Each wall is flat, endless, passes through zero and stands at right angles to its row. A trip goes straight from one point to another. Which walls does it cross, in order?

Walls:
(1): [-31  25 -60]
(2): [61 46 -5]
(3): [ -4 107  58]
(4): [-40  -1  30]
Trips:
[ 41 -31 -70] to [-14  59 -49] -> 3
[ 31 -48 -26] to [-10 -16 -37] -> 1
[ 10 -44 -55] to [ -9 -49  31] -> 1, 4
[ 28  31 -10] to [33  9 55] -> 1, 4
[-30 -21  -7] to [-24 -30  76] -> 1, 3
[ 14 -18  40] to [20  5  2] -> 2, 4

Walls:
(1): [-41  48  13  48 -21  11 -26  52  24  30 -22]
(2): [-43   2 -43  54  18  12  18  -9  -5  32  51]
(3): [-60  21 -59   5  20  20 -14 -22 105  53  24]
Trips:
[   9  -44   -2  -19   52  -47 -105   10   -9   32   11] to [-18  47  40  -1  61  34 -39  60   1  56  24] -> 1, 2
[-50 -18  22   2   2 -51 -54 -42  24 -33   9] to [ 43  30   2 -37  20 -26  44  40  27  17  39] -> none
[ 27  54  13 -32 -55 -43  79 -29 -36   7 -65] to [ 31 -23  20 -31 -22  10  -2 -17 -45  -3  45] -> none
[-73  18  74   1  24  35  -6  11   7  12   5] to [ 63 114   3  36 -44  34 -67  -5  16  12  61] -> none
[ 83 -81  31 -31  33  18  65  80 -88 -31  26] to [-15  34 -12  -3  33  33 -33 -37  17 -62  -4] -> 3
[ 27 -12 -78 -17  19 -21 -13 -36  13  62 -11] to [  21   49 -105  -65  -24    1    5    3  -93   28  -14] -> 3
[ -38  -31   -8 -104   22   32  -25    7  -27  -49   37] to [ -8  15  -4   1  11 -23  30 -73 -16  31 -17] -> 3, 2
[ 48  37 -31  29 -12   0 -27  20   7 -33  11] to [ -2  14   5 -23 -20   2 -51  51  31 -46  83] -> 3

Walls:
(1): [  18   20 -121   -4    8  -15    2   31  -39  -48   18  -18    7   -6
   16  -39  -44   13   50   -4]
(2): [ 22 -80  10 -25  55 -38 -76 -55  -7  48  28 -13  20  -9   5  35  32 -44
 -12  23]
(3): [ 59  26 -61 -16  25  -1  12  34  16  -4  11  10  -7  20  -3  24  48 -27
  34 -39]
(4): [-44  49   9  36 -46  43  -1 -34 -27  -9  28 -18 -14 -17 -37  40 -10 -12
  -7 -12]
(5): [-48 -89  15  25 -49  -4  22  26 -25  27  28 -11 -20  34 -13 -20 -56 -39
  -6   9]
(6): [ 66 -16  20 -38  19   2 -32   1  51 -74  -3  28  -4  -2 -28 -47  23 -13
  50  38]
Trips:
[ 14  28  20   6  39 -58  21  28 -24  37  21  -6  -2 -29 -33 -24   8 -30
  60  24] to [ -4  -9 -51  12  56  21 -50  94  -5  50  25  13   4  -2  14  20 -12  21
 -17   3] -> 6, 5
[-14 -15  43  34 -46 -18  26   3  -4   1  53 -43 -31  51 -13 -28  16 -43
  -3  29] to [ 30  -3  48  11   3  20  -2  70  -3 104  10 -49 -56 -19  24 -32   0  -1
 -28 -33] -> 2, 4
[-19  -2  35  35  -4  36 -10  36 -18  48  -1  38   4 -31 -55 -33 -37  34
  20 -54] to [ 37 -20 -34  39 -14   2 -17  46  12  -7  23  -3 -30  13  13  28  18 -39
   4 -32] -> 3, 1, 2, 4, 6
[  6  -5   0  58  85 -42  12   7  63  34 -50  -4 -34 -63  44  47  -1  -6
  41  32] to [  4  -8   0  23 -16  78 -16  59 -14  32  -6  25  33  50 -56 -29 -21  -2
  20 -65] -> 6, 2, 5, 1, 4

Walls:
(1): [ -26   -1  -23   41  -14   51  -55   11  -13  -41  -51  -41   25   -4
  -33  -32  -53 -101   55    0  -51  -17   82  -90   36  -44  -22  -13
    8    2   52   83  -13   48  -25  -33   30   28    3  -69   46  -24
   39   -2   -7   43   -9   78]
(2): [ -14   27   56   -7   -2   63  -33   -6  -46   27  -40  -44  -57    4
   20  -54  -27    2  -27   13  -36   -3 -114   45   52   34   -2    1
  102   20  -13  -69  -19  -40  -73  -17  -22  -39  -43  -12  -37   47
   13   27   62  -17   82  -51]
(3): [  1 -36  66 -19 -22 -51 -83  18  31  21   7  -9 -28  -2 -43  75   5   2
 -50  36  53  27  10  38  19 -45   1  -8 -34 -10 -64   6 -34 -34 -46  13
  34  -8  27 -35 -61 -13 -47  -4  93  20  33  -1]
(4): [ 10 -35 -22 -15  12 -23  53 -62  91 -12 -27 -11 -11   4  -3  23 -21  16
  22  -9 -23  40 -34 -38  -4 -25  27 -31  -2 -61 -37  17  -5  -5 -59  16
  48   2  43  -6  11  -3 -31  44  -1 -35  28 -23]
(5): [ 37  60  31 -35 -29  21  38 -55  42  23 -37 -22 -79 -20 -39   1   4 -38
 -47 -16  19 -24  13 -26 -47  40 -16  61  69 -33  50  68 -15 -76 -18   9
   1 -44 -53  39 -65 -74  -4 105 -56  11  54 -26]
Trips:
[   6   -3   27   21 -109    6  -41  -12   -8  -17  -32   -3   53  -45
   35  -56   -6   32   39   23  -18   41   44  -14    8   38   24  -44
    1   43   -2   13  -60   59   19  -12  -13  -50   -7  -17   -9   -7
  -67   20  -59   19   42   -9] to [-32 -28  30  49 -65  80 -68 -80 -15  26  34  21  35 -33  19 -17 -19  10
  26  38 -58 -26 -17   4 -38 -18  18  18 -28 -12  15  -8 -19  16   5 -19
 -26  53 -27 -48  29 -12 -36  56 -70  37 -45   0] -> 2
[ 75   9  36 -48 -34 -77 -20 -49   7   9 -26 -69  62 -62 -14  31  27  37
  74  37 -35 101   1 -11  54   6   6   4 -24 -19  14   1 -26  18  31  69
 -29  21   0   1  19 -78 -33  14  74 -24   3 -22] to [ 63  21 -20  11 -16  14  10  16  21   1  -6  -1 -28 -62  81  35  67 -21
 -16  25  36  61  38 -54  65  46 -45  32 -14  66  38   8 -37  27   4 -10
  -7 -43 -10   3  78   2  19  58   5  44  -5   5] -> 5, 1, 4, 3
[ -43  -16   43   26  -23   39  -81   67  -46    5   29  -20  -69  -48
   13 -108   45   49   21  101   -2  -27   59    0  -76   28  -38   16
   18  -13    0  -91    1  -15   43   19   11   -4   -2    2    4   21
  -30  -19  -34  -16    7   32] to [ -15   23   44  -17   12  -99   -3    3  -31  -19  -38   18  -10 -104
  -24  -19   28   26  -22  114   61   67   -3  -22  -14   -4    1  -40
    0   34    9   35   83   29   -8  -56  -11   29  -18   72   51    5
  -24   63   45  -76   53  -11] -> 3, 5, 4
[-55 -25 -64   2 -11 -46  16  28  25  21  35 -10  21  34 -32  19 -46 -23
  16  32 -18  36 -40   7 -78 -12 -52  67 -14  12  26 -45  34  13  43 -40
  18 -11 -29 -33  35  47   5  39   7  58 -72  43] to [ 36  37  35  32  29  50  21 -37 -46 -50 -21 -41  32  -5   7  63  12  20
 -55  24 -13   1  -3 -12  29 -66 -31  11   3  20  40  10  -7 -42  72 -26
  -8  -2 -14  -4  42  40  39   9  68  71 -23  25] -> 2
[ 28 -15  32 -63  13 -20   3 -43   0 -33   8   8  17  21  46 -54  18  23
 -34 -25  86  -9 -42 -18 -87  63  -1  61 -51  16 -48  13  -7  37 -27  60
  67  36 -55 -27  33  -2  73 -17 -31 -10  -2   3] to [ 30 -31 -57  70 -70  18  37  11 -17  -1  14 -58 -21 -41 -18 -24  30 -32
  24  33  14 -12 -59  31 -42 -37 -47  60  19 -37  13  31   2  13  -1  42
 -20  19   1  12  26 -51  -6  70   7  33  73  57] -> 1, 2

Walls:
(1): [ 39  70  41 -27  10 -47  40   8  14  34 -13  50  34   5 -20 -10 -21  -5
 -66 -12  92  48   8 -24  74  83  53  63  25  28  47 -33 -12  12  33 -15
  11  42  58  35  21  61 -17   3  10  41  47  24]
(2): [ -1   7  20  43   4 -30 -63 -54  24  17  -4  12  42  18  42  17  33 -72
 -36  13 -29 -29  12  60  38 -10  -2  62 -84  25 -39   9  44 -32  -8  87
  -4  72 -13 -15  96 -31 -56   2  39  25  41 -29]
(3): [  72  -75  -24   47   89   -2   34   33  -60   -7    6  -33   20   -8
   52  -38   18   -9   -3   57   50   26  118  -17  -18   -4  -16  -12
   22   41   45  -45   14   25   38  -21  -12 -116   15  -17    7  -19
  -91  -27  -37  -24   52  -15]
(4): [ 67  18  19 -54  -3  15 -31 -14   0 -41 -41 -76  35 -61   2 -59  -5  37
  17   8 -30 -34  16 -31 -53 -47  -5   5  66  37  69  11 -34 -13  86 -38
   3  34  -4 -25   9   9 -35 -12  64 -37  34  70]
(5): [  6 -75 -25 -24   2  -2  62 -14  59 -25  47  33 -34 -11  15  16  15   9
  34  27  18  51  36  19  42  22  44  46  58  11 -52   2  12  46  42  20
  69  17 -69 -26  27  77 -17  38  15  25 -60  13]
(6): [ 18 -34 -24 -30  42  58   5  28 -15 -24  55 -25 -35 -20  59  78  13 -64
  56 -11 -12 -71  40  17  42  70 -40  37  48  64  22  53 -19  19  49 -28
 -15  28  10  46   8  -3 -26  55  25 -17  -1 -51]
(7): [  2  -3 -27 -56   5  47  19 -17   5 -55 -63  20  34 -17 -65 -74  -6 -44
  -4  59  26 -14  12  -7  15   5   6 -25   5  28 -37 -14 -58  86  -2  26
 -18 -10  68 -56   5  13   6   4  17  38  -9 -32]
(8): [ -22   44 -107   42   10    2   -1   32   27   25   34   -6   68   45
    6   73   16  -30  -50  -35  -63    3   -6   71   29   50   24  -31
   23   37  -51   10  -40   41   11  -26  -15  -41  -70  -40   28  -46
   48   32  -20   64   73   -4]
(9): [-20 -12 -13  53  -7  14 -25 -11  13  17  20  41   2 -41   8  43  31 -21
 -37 -34 112 -41   9  13 -20 -74  16   7  36  70 -66 -56 -43 -80  34  16
 -36  -1 -46   9  46 -25   5 -45 -25 -56 -17  -5]
Trips:
[-19 -49 111  43  38 -31  23 -29 -45 -58 -41 -51  -4 -40 -62 -19  29 -86
  50 -13 -22 -38 -58   4 -85 -12 -73  -4  81  44 -33  13  17 -43  26  -6
  23  57   0   4 -57  53  15 -36 -28 -13   4 -78] to [ 27   5 -58  18  33  40  35 -20 -18  36   4 -10 -13 -24  -7  40  -8  75
 -30 -10 -95  27 -69 -46 -35  -7   4 -16   8  27  -3  16 -46   9  13  21
 -62  -8 -24  -9 -10   2   7  22  14  54  23 -11] -> 9, 8, 7, 6
[ 14  38  52 -53 -51  46   6  -5  38 -18 -30 -20   7  31 -34 -41   3 -26
  41  43 -44  56 -76  50  26  56  25  32  -1   0 -43 -67  57  17 -29 -41
 -21  13  34 -23  33  11 -31 -39 -44 -13  -4 -40] to [ 11 -30  43 -12 -22  -9  75 -25  39  37  -2  76 -10  28 -33   6  -8 -17
  19   8  55 -12 -16  18  14 -45   3  49  -4  15  -9   0  79 -45   2  40
  -7  -1 -17 -12  46 -37 -55 -66 -17  33  10 -28] -> 9, 7, 3
[ -8  18  74  33 -39  32  46  46  17 113  -6  22  23  87 -21 -81  26 -22
  20   2  73   8 -94  60 -31 -51 -26 -38  52   2 -18  53   7   6 -19 -37
  34 -15  -2 -33 -36  -5  -3  58  76 -13  32 -29] to [-48  63   7 -15  26  -5 -52  39  -9 -52  50  -8 -61  -8  44  57 -22  48
  22  28 -47  16   7 -12   8  15  31  17 -73  24 -64   1   2  -6  40  33
  -8  23 -39 -13 -41  19  -8  41  64  52 -81 -56] -> 1, 7, 5, 2, 6
[  8 -28 -46 -62  31 -16  56  37  30  39  22  40 -17 -26   0  43 -79  70
  42 -20 -38  39 -39  91  34  30   8 -44  -6 -16 -64  16 -47  -5  10  22
  12 -25 -23  -5  46 -34  13 -36   7  44  10  16] to [  2  28  98  -5  74  65  13  61 -21  -7  56  10  49 -54 -11  39  -3  15
  -9  85  17 -12 -51 -18  27 -15  21  61  56 -71  14  12  32  36  48 -16
  32   8  68  16  54 -41  60  22  20  55  32  43] -> 6, 1, 7, 4, 8
[-23  -8  96 -18  68  81 -21  -7  10  -6 -69  72  55 -14 -26 -12 -17 -21
  19 -74  44 -33 -53  22  31  45 -15 -37  33  30  71  19  17  40 -36  -2
 -53 -25 -11  42 -30 -43  17  82 -39 -44  32 -25] to [ 45 -28  -6  16 -26   7   0 -33  -6  83  -8  10 -66  21   0  33  44  29
 -35 -50 -48  -7   1  51   0 -64 -31  63  72 -25  20 -41 101  30 -33  13
  82  15  18  -6 -33 -27 -26  32 -50 -91  13 -13] -> 7, 1, 9, 3, 2, 5, 6

Walls:
(1): [ -5 -25 -42 -18   9  10   1  13 -48  -7 -44 -19  37  15  69  45  25 -79
 -18  15  22  11  69   7   8  12 -11  71   8  66 -32  26  26  30   2  64
  24  43   4  -3  -8  -8  24  15  -5  77  47  32]
(2): [  21   33  -41  -39 -101   -1   13  -48  -11   27  -26    6  -45   -3
  -43   32  -33  -20   -1   48   12   15  -55  -44   34   55  -15  -33
  -42   32   -8   39   46   81   -4    0   69  -31   44  -20  -23   -4
    2   17  -49  -24   27  -41]
(3): [ 39  -1  37 -39  12  -5 -34 -16 -28  15 -10  42  25 -48 -15   9   8  94
 -16 105 -10 -15 -50 -48  41  32 -17 -83  19 -33  25   9  24 -20  23  -1
  33  58 -38   8  51   8  23  35  27  -3  -3 -10]
(4): [ -9  -5 -32  18  37  24 -15  -4 -10   7  -1 -14  23  15   5 -18 -57 -24
 -29  15  -4 -10  13 -19  61   5   0   4  43 -17   5 -36  -9  27  52   2
 -43  46 -49  10 -17  52   3  14 -12 -45 -33  56]
(5): [ 41  62  21   6 -12  51   2 -19 -40  55  10 -16  26  11 -30 -16   3 -21
  12  -2  18 -15 -36  15  36  63 -35 -68   6 -17  14  19 -55 -15  28  56
  35  -4  54  47   7  -3 -52  10   7 -37  -2 -40]
(6): [ 25  52  38  68   3 -33   9 -23  -7  38  23  -5  18 -28  -2 -35  29 -17
   3 -56   8  66  -7  21 -35 -13   2   7  -8  18 121  37  -7  17 -31  51
  -1 -55  14   2   2  16  18 -12  23  -4  -5 -20]
(7): [-21 -12 -29  49 -28  59 -67   8   4  54  64   7 -17  38   2 102  17  45
 -23  -8   9  11   1   4   3 -63  19  64 -17  -8  20 -34  95  90   6 -12
  16 -14  -8  84 -24  37  15  12   5  54 -29 -17]
(8): [ 45  17  -5  30 -26  12 -27 -48 -10  -7  10 -58   5  -7  11 -22 -10 -36
  36  -3  19   2   8   9 -48  45 -38 -21 -36  22  46  51  39  52 -30  -2
  51  23  30  56 -25  25  38 -17   2 -12 -51   9]
Trips:
[-18  20 -26  36 -21 -62  33 -31   9  37   0 -58 -36  39  21  26 -19 -29
 -24 -66  17  48   1  39 -57 -51 110  17  -6 -21 -19  32   0   2  72 -11
   7   6 -10  28 -14   2   2 -28  50  38  60  53] to [  0   5   7   7  17 -34  54  84  -8  29 -56   1  -1  18   8 -30  18 -18
  -7 -13  51  20  33 -14 -25  -3 -34 -22 -21  12  10   3  25 -61 -39 -38
   8  19  24 -15  57 -16  16 -22 -35 -26  19   4] -> 7
[ 13  34  13 -13  21  10  39  15  43  12 -35  -7  -9  38  36  30  19  12
  23  29 -27   9  22 -42 -51   4  28  13 -33  54 -10  24  19  72 -38   2
   8  51 -11  -1  -7  50 -97   5 -14 -43 -20 -18] to [  8  36  31  12  14 -28  32 -43  14  31   7 -37  -7  44  25  27  23  11
 -27  13  36 -49  32  53 -12  27 -14 -37  33 -41 -20  -3 -10  36 -12 -21
   5   7 -21  32   2   7 -42  36  -3 -23   9  27] -> 4, 5, 1, 3, 2
[  8 -24  35 -15 -25  -7 -39 -13 -46   7   8  -7  -7 -26 -34 -30  62  48
  44  57 -44 -15  -5   3   6 -38  10  -5 -16 -15  61 -64 -56  -8 -74 -60
  -2  13 -17  14 -30  26  27  13 -31 -13 -32  64] to [ -8  19  60  27  38 -63  30  -3  17  21  20  15  10  -9 -60  -9 -36  23
 -51  28 -24  -7 -34  -3  36 -37  26 -33  -7  20  18  -8 -59  -2   1 -66
  22  24   6   1  33 -13  62  70   1  27 -26 -21] -> 7, 8

Walls:
(1): [  35   53   37  -15   32  -60   31   28   33  -15  -12   28   -5   19
   37   33    0   38   27   11  -10   -2   23  -20  -27   -2   25  -18
   -7   19   66  -64  -11  -30  -15   12    7  -87   29   32   30 -103
   30  -22  -82   -5  -49   34]
(2): [  43    5   47   12   33    0  103   10  -51   11   -1    7   -1   12
   -5  -38  -14  -28 -107   46  -26  -25   53  -31  -23  -40   77  -20
   -5  -31   77    8  -26  -10   64   27  -16   -7   11  -13   22   33
    6  -53  -24   23   79   80]
(3): [-48 -16  17  53 -11 -51 -14  55 -29  28   6 -59 -57 -68 -33 -43 -19 -45
 -22 -13  30  63   2  56  -6 -28  11  10 -50  35  19 -43  63 -11 -37  21
  10 -24 -43  45   3 -50  30 -10  14 -43  16 -50]
(4): [-11  48  22  13 -20  47  -6 -42  45   0   7  67 -29 -25 -31  53 -11  29
   1 -24 -14   2   5  -2  24  20   6   0  56  -2 -37 -46  46  17  -5   2
 -49 -50  27  32  33 -82 -74  17  35  27 -19 -36]
(5): [-81 -10  30   4  31  87 -97   2 -64 -18 -29   2 -17   1 -31  42 -52 -45
 -34   8  16 -34  15 -27  21 -12   6 -36  33  -5 -61 -62 -25 -29  25  24
  77   8  -9 -37 -28 -33   7  43   9  28   3 -27]
(6): [  51   -5  -54   -8  -17   36   21   16  -13  -54    1  -41   15   40
   -1  -27    4   48   -6   25   27 -114  -12   18   25  -48   24  -15
   23   -4   12   -7   45   45  -58   35  -59    1  -48   -5    2   -7
  -84   42   65   -2   38  -15]
(7): [-37  33  41   6   2 -27 -27 -35 -25  30  28  74  33  47 -70  -1  -1  12
  45  21  27  64 -21  83  36  33 -49  63 -43  32 -35  18 -32   0 -12 -92
 -28  31  51 -95  51  37  25  -4 -10  22 -21  25]
(8): [-34  53 -27  11 -17 -19 103  20 -21  13 -65 -57  33  23   9  53  -1   2
   3  34 -53 121  -7 -28  -3 -58  48 -38  -4  15  16 -48  19  -3   8  19
 -42  38 -63 -32 -77  23   1  61 -26 -30  -3 -18]
Trips:
[ 36 -20 -96 -19 -13   1  -3  19  32  59 -38 -27 -41  42 -11 -28 -19  11
   5 -39  32  31  13  62  22 -11 -48  38  28  18  -5 -23  -4 -40 -20  92
 -31  25 -25  71 -27 -23 -78 -67  43 -32  34  29] to [ -28  -40  -47   38   -8   -9  -25  -12   25   43  -22   56  -25   24
   10    6  -81   14  -21   87 -100  -29    4   10   11   10  -33   20
   44  -25   81  -22   30   16   19    9    1  -28   80   18    3  -36
  -13   -9   11   50   -9   31] -> 1, 2, 3, 5, 6
[ 38  -5 -32 -20  17 -19  46   8   8 -52 -28 -39  73 -30 -25 -30 -48 -47
 -17  17 -49 -26  34  18  -2 -30  13 -54  31  57  19 -26 -24  19  10  28
 -10 -26   1  53  22   1 -42 -55  41 -19  43  44] to [  26  -58   31   32   32   -1   30  -41    9   65   32  -14   26   85
   46   16  -67  -60   28 -100   79   69  -87    0  -35   28   17   46
   37   38  -39  -18   -8  -47  -58   29  -41   -2   18   11   10   -6
    8   62   41   -8    9   31] -> 4, 1, 2, 7, 6
[-43  17 -14  31  -6  63  24   3  -8 -14  10 -31  -7   8 -15 -14  52 -20
  48  -6  47 -83 -11 -60  27 -55 -36  70  44  10  37 -17 -14  31 -39 -16
  12  20 -42  22 -73  28  24  28  91  -3  16 -14] to [-31  88 -24  55  79 -53 -18 -28 -37 -35  25 -71 -25  23 -45   5  40 -38
  19   2  20  44  15   9 -21 -22 -46  68  -9 -12  25  94  11 -27  17 -59
  22  39 -31  46 -13 -75   2   4 -49  -1  23 -42] -> 3, 7, 6, 5, 1
[  -6   23   13   48    1   12  -27  -10   44   -1 -110   78  -37  -23
  -40   15   86  -67  -15  -47  -69   70    2   -9  -30  -44   31  -62
   45   -4  -15   -7  -38  -40   -8   -3   -1  -16   43  -49  -18  -33
   96  -11   27  -12  -36   16] to [ -46  -40  -15 -114   18 -118  -52   84   27  -43   13   40  -33  -37
   39  -34   26  -31    3   13   -8   -5   15   -5   29    4   18   41
   49   41   -1    0  -10   33  -13  -13  -14    7  -13   51  -52   -3
   10  -43    2   16   24   31] -> 2, 7, 4, 8, 5
[-12 -34 -12   4 -40  39  -7  -1 -25  48 -22  28  17 -15  21  28  77  25
 -40  66  -5  11 -89 -59 -19 -12   3 -18 -12 -13  41   7  -9  -8   4 -17
 -22 -57  -1  16  -5 -12 -37   1  24 -33 -21  19] to [ 24 -17  25  53  -9 -78 -69  12  16  26  34 -25 -42   7  17 -28  13   4
  29  50  42 -13   8 -29 -17  25 -11  55 -18  23 -32  -4  53  60 -20 -10
  11  25  52  25  -5  10 -14  57  42 -30 -40  51] -> 2, 8, 3, 1, 7, 4
